Each row of a before or after table is a point. The points were changed in one or more steps. Then noise was added and the rows were shuffled. The steps act on columns, c1 being the first. Name the steps. A step turns or swaps two columns, mirrors them in a line or flattens them onto one, adds a multiple of one to another, or multiplies or shifts one. Angles are multiples of 10 degrees, from the lower column toward the higher: turns from -170 to 170, lines from 10 to 170 but not 90. Use the fewest steps. Two steps may share a column if one is a turn and the other turns, adds or multiplies; they go together, in the order done. Otherwise the lowest column goes first.
In the rows, 128 means zero.

Before:
[[198 149]
 [157 138]
 [187 160]
 [122 188]
 [105 159]
 [ 80 126]
 [ 68 105]
 [163 161]
 [ 78 125]]
After:
[[111 125]
 [198 141]
 [ 78 116]
 [169 136]
 [ 67 119]
 [132 128]
 [162 132]
 [ 83 121]
 [189 141]]
Steps: flatten c1 and c2 onto the line at 10 degrees

Before (10 x 8):
[[ 72  84 229  67 114  55 142 125]
 [129 150 176 133 149 171 149  94]
 [134 119  90 110 139 164  86  78]
 [181 147 116 100 104 105 124 162]
 [120 137 107 176 113 130 166  63]
 [117 125  99 124 147 112 183  80]
 [138 147  99  61 115 135 108 178]
 [159 196  98  87 100 133 118 125]
 [131 124 131  89  82 133 149 129]
 [119 175  87 130 120 113 132 171]]
After:
[[118 177 169 130 137 112 135 166]
 [156 195 150 179 136 104 116 120]
 [115 124 160 126 111 120 180  80]
 [136 124 135 138 108  76  84  77]
 [ 75  85 100 187 113 243 146 126]
 [184 149 153 166 140 136 125 160]
 [144 147 146 190 105 107 109 179]
 [132 123 125 186 145 125 149 127]
 [128 152  62 115 115 128 147  95]
 [115 139 140  93 167 115 166  65]]
Steps: turn c3 and c6 by 140 degrees; turn c4 and c5 by 150 degrees

Before, 8 rows:
[[136 107 143 139 117 138 127  75  90 135 153 112]
 [153 148 135 104 103 139 132 110 150 140 122 129]
 [121 138  94 128 129 161  80 175  92 146 112 136]
 [117 102 107 136 139 109 145 151 116 146 138 117]
 [ 84 100 115 118  83 136 100 105 139 143 137 121]
 [139 123 140 181  71 161 131 104 141 133 109 131]
 [131 164 138 117 122 133 168 104 142 129 164 115]
 [127 118  98 155 146 120 105 177 120 132 109  78]]
After:
[[141 142  96 139 127   5 176 118  94 144 117 138]
 [129 123 144 170  72 175 136 179 142  97 148 130]
 [132 107 145 141 118 249 116 182  89 126 105 113]
 [148 125 103 152 145  17 155  79 120 114 133  78]
 [115  94  89 131  81 179 147 155 139 146 105 121]
 [111 161 136 119 122 182  76 153 142 136 117 115]
 [135 152 149 118 104 167 127 152 149 154 134 128]
 [140 106 105 146 140  81 108  90 118 137 131 117]]
Steps: turn c1 and c3 by 40 degrees; turn c1 and c2 by 20 degrees; turn c4 and c10 by -40 degrees; multiply c8 by 2.5; turn c6 and c8 by 110 degrees; turn c7 and c11 by 150 degrees

Before, 10 rows:
[[131 116 145 117 128 129 138 104 136 142 119 118 149 134  94 104 117 104
  115 129  82 126 107 144]
 [125 127 142 116 102 118 120 128 147 134 119 159 104 143 156 130 123 160
  133  79 132  99 161 153]
 [117 107 141 123 123  98 127  89   7 126 125 116 141 140 117 105 120 128
  119 147 146 106 109 136]
 [135 122  98 111 124 113 130  99 127 134 135 120 119 141 157 119 164 151
  122 157 134 100 108 160]
 [ 87 126 131 116 128 104 137 197 130 122 140 134 103  97 121 123 117 110
  110 133 116 136 155  75]
 [131 112  99 112 153 111 129  89 148 122 117 131 106 124 121 109 115 140
  121 138 144 123 104 153]
 [127 133 127 146 102 127 138 102 145 133 132 171 108 124 107 102 119 132
  121 163 146 110 108 153]
 [ 78 120 137 130 104 124 129  88 135 155 124 123 104 124 118 159 116 117
  137 145 147 148 116 109]
 [130 130 131 135 112 120 119 102 147 146 131 117 102  67 157 192 124 126
  131 137 137 128 106 155]
 [119 126 128 127 151 125 132  85 146 136 123 123 106 133 145 134 147 109
  117 157 108 147 109 141]]
After:
[[125 113 100 113 153 111 129  83 148 120 117 171 131 122 123 110 141 138
  105 140 118 127 110 152]
 [ 76 132 132 136 113 119 119  89 146 146 132 146 120  97 158 192 131 123
  104 138 119 128 104 156]
 [ 78 127 130 117 128 105 136 217 131 122 139  64 140 148 120 123 137 109
  100 135 142 115 146  75]
 [ 99 117 136 130 103 124 129  73 134 154 125 166 114 170 116 159 132 119
  104 146 131 104 108 109]
 [123 133 128 145 100 126 139 124 145 132 131 188 131 127 106 102 144 133
  107 164 124 142 100 154]
 [126 127 128 128 151 124 133  73 144 135 124 169 134 139 145 134 103 108
  102 157  99 117 135 140]
 [133 109 142 122 123  96 126  73   7 127 123 158 138 143 117 105 145 128
  141 146 126 147 105 136]
 [133 115 146 117 129 128 137  92 135 143 119 145 146 126  94 104 138 106
  149 130  84 126 158 143]
 [140 127 141 115 100 118 119 150 144 133 117 152 119 139 155 132 141 162
  104  80 159 154 154 154]
 [143 123  98 111 124 114 129  88 128 135 135 151 131 130 157 121 104 151
  117 156 116 167 104 162]]
Steps: turn c1 and c14 by -60 degrees; multiply c8 by 1.6; turn c8 and c12 by -40 degrees; turn c21 and c23 by -50 degrees; add -0.7 times c11 to c23; turn c13 and c19 by 80 degrees; turn c17 and c22 by 160 degrees

Before (10 x 64):
[[157 128 142 140 158 147 121 141 121 106 126 100 148 135 135 100 105 149
  139  84 176 162 122 131 108 143 130 111 131 111  86 192 108 146 182 123
  124 127 161 161 166 129  87 141  97 155 115  93 128 129 118  54 131 110
  134  67 121 105  89 144 121 160 115 135]
 [163 160  99 120 125 151 130  84 147 125 159 127  85  94 176 130 178 118
  125 107 124 121 177  96 125 166  82 174 115 121 101 132 130 159 136  96
  139 150 178 131 148 143  86 169 132  98 123 136 162 123 138 107 105 100
  140 109 117 115  86 112 102 134 157 137]
 [174  76 120  83 179 101 109  68  83 174  75 164 147  69  90 147 151  70
   89 192  92 102 122 174 171 119 162 139  41 167 120  71 141  91  99  87
  152 145 131 191 143 151 127 138 125 123 151 124 122  82 200 129 165 133
   91 174 191 201 145 163 202  44 136 120]
 [110 173 131 145 186 143 115 110 155 166 133 108 125 128 166 131  96 117
  150 142 159 145 165 168 141 114 110 119 153 182 149 141  90  82 141 117
   93 145  79 181 120 114 164 104  95 157 184 196  55  79 144 143 157 163
  161 150 135  93 184 104 138 121 102  76]
 [143 129 142 164 208 116 123 118 131 156 140 109 142 113 131 142  92 111
  151 145 122 130 133 172 111  58 125 136  96 178 158  79 135  83 139  97
  130 124 136 176 107 111 135 119 109 164 150 176 113  86 183 139 142 162
  132 123 165 113 190 111 186  98 111 126]
 [121 121 128 142 138 174 152 106 148  84 146 102 119 130 150 111 141 162
  168  70 181 196 106 105 123 153 118 123 167 119 100 118  83 167 154 116
  111 127 168 114 162 138  60 136 126 154 111  88 135 136 139  78 180  94
  129  95 150  97  99 121 126 158  95 138]
 [114 182 154 120 182 158 122 164 153 161 140 104 118 100 124 143 117 119
  182 144 117 164 154 172 123  80 108 126 138 156 162 116  91 129 118 113
   94 145  90 225  64 102 128  94 110 135 165 191  78  94 142 147 116 153
  145 127 104 127 192  81 141 151 101  52]
 [148 144 155 160 148 195 120 124 145 103 139 109 130 157 162  98 120 163
  119  74 148 166 124 145 141 169  99 133 159 118 107 167  92 148 158 162
  112 124 147 128 140 132  79 121 137 172  65  69 143 116 130 105 146  65
  148  75 120  87 104  94 119 137 145 135]
 [185 153  87  92  98 143 163 104 162  91 129  94  73 107 128 133 167  92
   92 101 149 105 175  97 129 169 121 140 134 105  65 104 130 164 119 133
  168 150 154 117 153 176 146 188 168 120 121 102 171 124 129 106 109 114
  105 100 102 139 112  75 125 132 168 150]
 [138 110 105 116 192  89  97 109 107 174 110 161 153  77 118 164  80 101
  126 132 103  76 131 172 139  89 155 141 115 172 122  84 145 100  98  68
  141 138 114 167 130 120 128 117 151 128 128 164 100 103 149 164 198 143
  112 160 144 174 128 140 157 104 146  62]]
After, 10 rows:
[[119 119 132 142 136 175 157 106 151  85 147 118 117 132 148 106 144 158
  143  71 174 194 107 104 127 150 119 122 166 114 102 119  84 129 155  97
  109 144 171 109 164 137  66 140 128 156 166 170 139 137 126  87 178  93
  132  92 151  99 102 118 161 163  95 138]
 [170  77 125  82 184 104 116  71  87 177  76 107 152  71  98 147 153  74
  140 194  97 100 125 170 173 124 158 142  41 169 136  72 145 206  94  42
  154 200 136 202 138 153 129 136 125 129  81 101 122  87 144 132 166 133
   94 177 197 200 145 165  87  44 133 124]
 [146 129 141 165 212 116 119 124 129 155 138 182 138 108 126 139  95 110
   87 139 120 132 127 176 115  51 124 134  98 178 114  78 136 186 140  70
  131 177 135 176 107 111 135 119 109 166 129 113 109  94 121 137 136 171
  134 122 174 121 196 112  88  96 110 125]
 [164 158  99 124 129 153 130  91 147 124 160 138  88  86 180 135 179 122
  151 111 127 115 181  97 122 163  87 170 109 121 114 137 132 104 131  63
  139 146 182 137 147 135  82 169 126  98 133 125 168 124 152 103 105 101
  144 108 113 117  85 108 160 132 158 136]
 [142 115 104 115 189  91  96 104 107 175 112 131 151  75 120 162  82  96
  134 136 103  79 133 175 145  86 159 140 107 168 124  86 143 152 102   8
  142 151 114 167 127 123 129 115 154 123 121  83  98 104 142 160 197 140
  111 157 145 177 123 142  99 109 141  67]
 [110 175 130 143 181 138 116 107 159 164 130 195 129 131 167 131 102 118
   77 145 159 142 162 166 139 108 113 114 149 181  90 143  97 136 138 108
   90 142  84 184 118 111 166 102  94 149 114  97  54  80 146 143 156 160
  159 148 143  92 188 107  83 118 108  80]
 [188 150  78  97  99 147 157 101 167  84 128 138  76 113 129 132 163  94
  200  99 150  99 179  97 126 175 117 142 135 106 116 104 129 126 121 143
  170 130 152 118 151 184 141 185 166 119 106 170 170 124 149 105 110 118
  105  97  97 141 112  70 163 133 166 149]
 [157 130 140 138 164 152 117 140 122  99 127 113 146 132 138  97 103 144
  168  85 175 168 119 130 108 146 133 112 131 109 109 192 106 120 181 117
  126 121 163 166 167 128  84 138  98 151 147 175 124 133 120  57 136 107
  133  62 122 101  90 141 149 161 114 140]
 [108 184 154 122 180 154 123 166 160 165 141 184 110 102 125 141 120 119
   68 147 112 165 151 173 126  82 106 131 133 153  88 115  92 144 117  99
   94 141  86 224  68 102 122  98 106 135 145 110  80  89 147 145 116 160
  149 117 109 126 192  79 132 152 100  49]
 [151 145 156 160 146 188 116 123 151 102 137  89 128 155 161  97 123 167
  175  75 144 161 124 145 141 171 102 130 154 121 167 165  86 119 155 193
  118 130 143 128 141 129  70 121 135 173 163 179 148 115 124 103 140  63
  149  73 123  81 103  98 147 139 149 127]]
Steps: turn c12 and c48 by -130 degrees; turn c19 and c47 by 130 degrees; turn c19 and c31 by 60 degrees; swap c34 and c61; multiply c36 by 2; swap c38 and c51

Before (13 x 64):
[[139  82 141  86 136 121  72  96  90 167 174 146 151 132 115 215  73 118
  138 165 172 143 162 162 129 114 148 179 191 120  81 135 192 143  55 152
  174 145  77  93 199  96 183 170 183  73 150  56  38 174 161 197 208 149
  146 186 144 186 146  85 124  77 118 152]
 [183 112 137 179 124 167 165 155 160 155  98 166 110 127 112 140 133 130
  143 112 101  93 127 113 133 173 141  96 107 100 146 151 117 126 109  97
   95 130 160 133 127 130 126 102 156 141  94 123  97 125  76 100  82 111
   82 104 151 149 121 135 116 182 119 165]
 [106  65 109 100 133 159  89 155 108 101 153  61  87 120  84 213 129 220
   89 124 181 124 214 170 145  83 145 183 134 163  87 111 196 128  70 112
  169 150 118 115 169  79 162 184 165  91 163  82  64 135 120 149 176  44
  108 214  92  84  81 126 120 104 149  89]
 [142  63 165 138  70 183 130 157 177  81 115 144  55  86  86 214 178 131
  115  72 136  71 121 169 174 131 168 102 112 150 155 125 192 102  74  38
  147 121 168 203 188 114 101 205 124 162 179  82 100 108  93 117 135  43
   80 123 149 108  47 141 150 138 109 115]
 [119 158 103  71 161 146 173 107 137 181 196  84 110 141 154 128 102 119
  112 168 114 134 112  91  86  71 117  91 148  23  91 140 146 124 162 136
  117 166 110 106 135 140 203 157  73  81 145 139 142 162 150  72 159 135
  126 145 113 152 108  92  98 123 105 121]
 [192 147 129 196  76 200 167 179 142 160 138 155 107  94 126 138 109 138
  132  75 133  94  86 129 133 176 153 145 117  97 141 171 131 115 160 132
   79 125 156 153 104 106 132 107 104 132 140 147 129  89 133 105  74 126
  122 134 168 176 153  94 160 148  76 200]
 [137  73 125 114 140  98 116 108 127 108 128  81 107  80 104 217 166 154
   77 124 140 104 190 183 134  73 167 165 180 177 108  67 172 116  98  62
  193 210 106 145 154  76 121 153 179 113 182  66  60 173 141 188 150 116
  140 191 104 133  90 140 145  81 148  61]
 [ 88 151  94  76 159 128 180  73  87 135 213 113 107 159 165 144 108 140
   68 152  72 156 112 150  90 124  75  92 125  40  77 194  85 139 160 143
  108 157  73 117 104 139 206 165 103  99 114 136 146 102 162 109 169 131
  163 106 117 171 100 111  85 125  87 134]
 [157 159  72  79 138 185 169  99  78 158 177  64 148 102 159 147  86 140
   96  96  74 124 127 107 110 113  95 103 119  68 122 185 116 124 150 147
   76 115  92  78 123 138 177 136 126  76 149 162 146 175 115 135  99 170
  127  94  72 197 124  80 114 144  81 131]
 [206 178 145 146  63 140 148 137 166 155 162 185 135  80 121 158  78 146
  179  64  85  57 117 111 107 167 176 136 102 121 121 153 101  95  88 117
   95  86 186 132 141  88 122 109 114 158 154 131 112  96  94 115  80 125
  110 120 192 163 142 137 101 181  84 186]
 [ 77 162 131 100 103 143 153  89  73 176 164 106 127 131 150 145  68 160
   85 135  97 156 106 116  47 102 118  78 118  67 101 136 118 154 174 137
   93 122  70 105 125 120 189 146 139  82 127 184  99 163 164  88 153 162
  151 126  82 191 123  65  89 140  95  92]
 [212 109 243 165 100 200 124 159 176 109 108 182  81  82  88 178 135 150
  137  64 121  53 145 125 179 168 178 150 101 113 148 167 131 104 110 116
  132 124 187 181 157 118 119 158 104 146 195 129  58  65 123 136 125  95
   74 112 148 124  46 163 138 177 158 163]
 [184 142 163 158  99 137 137 147 161 168 140 146 144  83 112 134 129 110
  154  77  87 106 117 124 129 169 150 102  61  78 135 164 119 153 153 146
   96 104 156 164 119  85 135  98 105 126 167 111 133 109  79  85 101  91
  145  62 140 126 113  90 137 154 104 181]]
After, 13 rows:
[[209 111 243 165 105 201 124 177 171 109 102 183  84  81  85 176 132 106
  135  61 145  51 116 126 183 167 180 147 103 114 146 166 133 100 110 116
  132 127 186 182 157 120 124 156 101 144 195 125  54  63 124 140 126  92
   72 117 149 141  16 163 138 178 157 159]
 [ 79 164 133  98 107 141 151 114  74 175 166 104 124 131 154 143  68 110
   81 133 172 153  85 117  51 103 120  79 115  71 101 143 119 154 171 139
   91 120  70 104 124 121 194 149 136  76 127 183  98 161 164  92 150 158
  159 123  80  73 121  65  87 144  94  92]
 [185 144 161 158 100 140 140 165 162 168 136 147 145  79 111 137 132 163
  152  76 161 107 138 126 128 167 153  98  61  80 132 163 121 149 154 146
   97 109 152 164 116  90 138  95 102 125 169 112 129 113  73  78  98  89
  140  58 137 119 106  92 138 160 104 177]
 [138  83 144  86 129 119  72 111  93 163 171 148 150 128 117 212  71 123
  142 165  82 143  62 162 127 116 150 182 195 128  83 137 191 142  55 156
  172 143  77  89 197  98 184 170 177  71 145  54  38 172 165 196 208 146
  145 188 145 123 148  88 125  74 114 147]
 [ 87 149  96  76 158 134 185  93  87 138 214 114 107 157 168 137 109 136
   65 152 186 158 103 147  93 125  76  93 122  44  77 195  89 139 158 146
  105 155  71 118 101 138 203 163 101  94 114 133 149  99 162 107 169 133
  159 105 118  89  94 111  83 123  86 133]
 [204 179 145 148  58 136 148 158 167 155 161 184 129  83 123 154  79 124
  176  68 171  55 103 112 112 168 179 135 104 124 122 150  96  95  90 117
   97  81 182 125 142  93 126 111 111 160 155 131 118  97  92 111  81 125
  109 120 198 101 144 136 102 179  86 185]
 [179 111 139 181 120 162 171 174 161 155  94 157 107 122 115 141 128 138
  145 111 153  95 112 110 131 172 137  93 103  96 146 151 119 122 110  95
   93 133 160 139 123 127 125  98 154 140  96 126  95 124  77 100  85 114
   87 108 153 115 123 134 113 185 120 170]
 [141  61 169 136  69 181 131 175 180  81 112 143  60  87  81 216 173 123
  114  75 126  72 154 172 172 129 163 104 113 152 156 120 189 108  74  47
  143 123 168 205 189 116  97 207 124 160 180  85 102 109  89 115 140  40
   79 129 147 130  18 140 151 139 108 112]
 [157 162  76  79 139 185 169 119  87 155 178  65 152 102 161 152  85 131
   94 100 187 128  69 110 108 113  94  94 118  73 117 187 111 126 151 141
   76 117  92  82 123 139 177 136 127  72 152 161 144 170 116 129 103 169
  127  97  73  93 125  76 119 147  81 136]
 [120 161 100  72 161 148 171 130 138 182 195  80 112 138 160 130 100 142
  112 164 140 134 115  87  90  72 114  90 151  23  91 134 148 121 158 142
  115 161 113 106 135 142 205 154  77  82 147 138 142 161 153  72 163 134
  126 141 115 105 102  90  93 120 106 124]
 [135  72 119 116 143 101 120 124 122 108 128  82 104  86 102 217 161 102
   80 121 126 102  90 184 136  76 166 164 175 178 106  65 173 116  99  64
  194 213 105 147 154  72 122 153 178 109 185  66  57 173 141 186 149 121
  138 196 100 175  79 143 141  78 148  59]
 [108  65 112  97 132 157  90 178 109  98 161  66  85 118  87 215 129  20
   87 126 113 123 122 167 146  84 144 184 130 163  89 109 194 128  72 109
  170 149 117 113 165  75 165 185 160  89 165  77  62 128 120 147 178  48
  111 214  89 228  67 125 129 100 153  91]
 [190 145 129 197  81 200 164 201 147 161 138 157 105  89 126 137 112 120
  133  68 129  91 111 127 134 174 155 143 115  96 140 170 134 114 159 132
   79 124 155 162 106 106 130 110 103 130 140 150 132  92 133 101  69 123
  124 139 166  72 162  95 157 151  78 204]]
Steps: shift c8 by 20; turn c18 and c21 by 160 degrees; turn c23 and c58 by 120 degrees; multiply c59 by 1.3
